Every row gives one point. The points of each table are mixes of a few directions, plus a little noise. Count the directions of each table, and those that both share. Where both have some left over, give the other angles between the two spaces (their principal angles), to ten degrees, smallest first.

First (4 x 2):
[[  8.4 -32.5]
 [ -0.3   1.7]
 [ -4.0  15.9]
 [ -3.9  15.7]]
Second (7 x 2):
[[ -2.2  -8.1]
 [  4.3  16.4]
 [ -5.9 -20.9]
 [  3.7  13.7]
 [ -5.7 -20.6]
 [ -4.1 -13.7]
 [  9.1  32.8]]
Directions: first 1, second 1, shared 0; angles 30

First (7 x 4):
[[ 18.0 -22.3   8.0 -37.4]
 [-14.6  17.4  -6.6  30.0]
 [ -1.7   2.7  -1.1   4.1]
 [ -2.1   2.5  -1.0   4.2]
 [-13.0  15.8  -5.5  27.3]
 [  3.8  -4.7   2.0  -7.7]
 [  9.5 -11.5   4.5 -20.0]]
Second, 5 rows:
[[ -1.3   8.2  32.3  18.9]
 [ -6.7  -8.7 -29.2  -9.1]
 [  1.9  -2.0  -8.9  -6.3]
 [-14.7  -6.2 -11.7  11.0]
 [ 19.7   8.9  16.6 -14.4]]
Directions: first 1, second 2, shared 0; angles 40

First:
[[  1.7  -1.1 -11.2   0.3  44.3   6.9 -14.5   5.4]
 [-10.9  28.0  -3.3   3.8 -19.9  -2.6 -11.7 -48.3]
 [  3.4  -1.4  10.7   5.4 -21.8 -16.6  19.9  21.7]
 [  1.2  -7.3   4.1   0.4  -6.7   0.7   5.9  10.4]
 [  3.3  -5.8   1.8   7.6  -7.0 -19.4  13.6   8.5]
 [  5.3  -4.6  -4.7 -16.3  19.6  15.5  -9.3   6.0]
 [ -1.7  26.1   2.1  -8.3 -11.6   0.2  -4.6 -14.0]
 [ -8.3 -18.5  11.6  25.2 -16.4   1.4  11.9  20.2]
 [  6.0 -15.4 -10.9 -17.9  19.6  13.7 -11.2 -10.0]]
Second (9 x 8):
[[ 14.1   4.7  14.6   6.3  -3.9   1.9  -3.0  -7.9]
 [ 13.3  23.2   4.3   3.4   2.2 -11.2 -11.4 -38.1]
 [  2.8  15.5  -5.1  -0.7   3.8 -10.3  -6.5 -26.3]
 [  7.4  -1.9  10.0   3.6  -3.1   4.0   0.1   3.3]
 [ -5.5 -11.9  -0.6  -1.2  -1.5   6.1   5.2  19.9]
 [-14.8  16.0 -27.2  -9.8  10.7 -17.5  -5.4 -27.8]
 [  1.7 -15.8  10.1   2.7  -5.2  12.0   6.6  26.9]
 [ 14.2   0.5  17.3   7.0  -4.7   4.9  -1.5  -0.4]
 [-32.2 -30.0 -23.4 -11.9   2.3   9.6  15.6  49.4]]
Directions: first 5, second 2, shared 1; angles 70
